Rows are points. Examples show where two turns around zero, p and q, send a point. Where does a point land after both, in the order given? Backwards means that the second turn is done in reverse. Each puzzle has new turns, and all numbers are rounded.

Turn p:
-0.05	-0.24 -> -0.23	0.10
-0.10	0.11 -> 0.13	0.08
0.51	0.12 -> 0.02	-0.52
-0.29	0.23 -> 0.28	0.24
-0.07	-0.22 -> -0.20	0.11
Turn q:
0.02	-0.31 -> 0.27	-0.15
0.16	-0.09 -> 0.16	0.09
-0.18	0.41 -> -0.44	0.06
Where do these land?
p, then q: 0.30	-0.06 -> 0.18	-0.25
q, then p backwards: -0.35	-0.20 -> 0.40	0.06
q, then p: 0.06	0.26 -> 0.22	0.15

Turn p:
0.32	-0.09	0.09	-0.17 -> -0.34	-0.17	0.00	-0.06
0.12	0.13	-0.14	0.03 -> 0.02	-0.08	-0.21	-0.04
0.15	0.08	0.17	0.13 -> -0.02	-0.07	0.03	-0.26
0.18	0.03	-0.09	-0.08 -> -0.13	-0.11	-0.14	0.01
0.18	-0.20	-0.07	0.13 -> 0.00	-0.30	0.07	0.02
-0.95	0.06	0.05	-0.03 -> 0.47	0.72	0.25	0.31
Turn q:
-0.24	-0.17	-0.28	-0.18 -> 0.24	-0.21	-0.27	0.15
0.15	-0.10	0.32	-0.10 -> 0.10	0.01	0.26	-0.26
0.17	0.37	-0.17	0.14 -> -0.21	0.35	-0.04	0.22
0.23	0.02	0.02	0.28 -> -0.24	0.04	0.24	0.12
-0.23	-0.02	-0.44	-0.25 -> 0.28	-0.06	-0.39	0.28
-0.08	-0.10	0.54	0.11 -> -0.16	-0.13	0.19	-0.49
Where do these land?
q, then p backwards: 0.18	0.08	-0.28	-0.30 -> -0.40	0.03	-0.21	0.04
q, then p: 0.12	0.12	-0.13	0.16 -> 0.23	0.10	0.02	-0.10
p, then q: -0.28	0.12	0.01	0.08 -> -0.05	0.29	0.11	0.05
p, then q: -0.01	-0.07	-0.24	0.24 -> 0.02	-0.09	0.28	0.18
q, then p: 0.05	-0.03	-0.12	0.08 -> 0.13	-0.04	0.07	-0.05
p, then q: -0.02	-0.03	0.95	-0.10 -> 0.25	0.30	-0.29	-0.82
p, then q: -0.04	-0.19	-0.20	-0.17 -> -0.28	-0.16	0.01	0.06
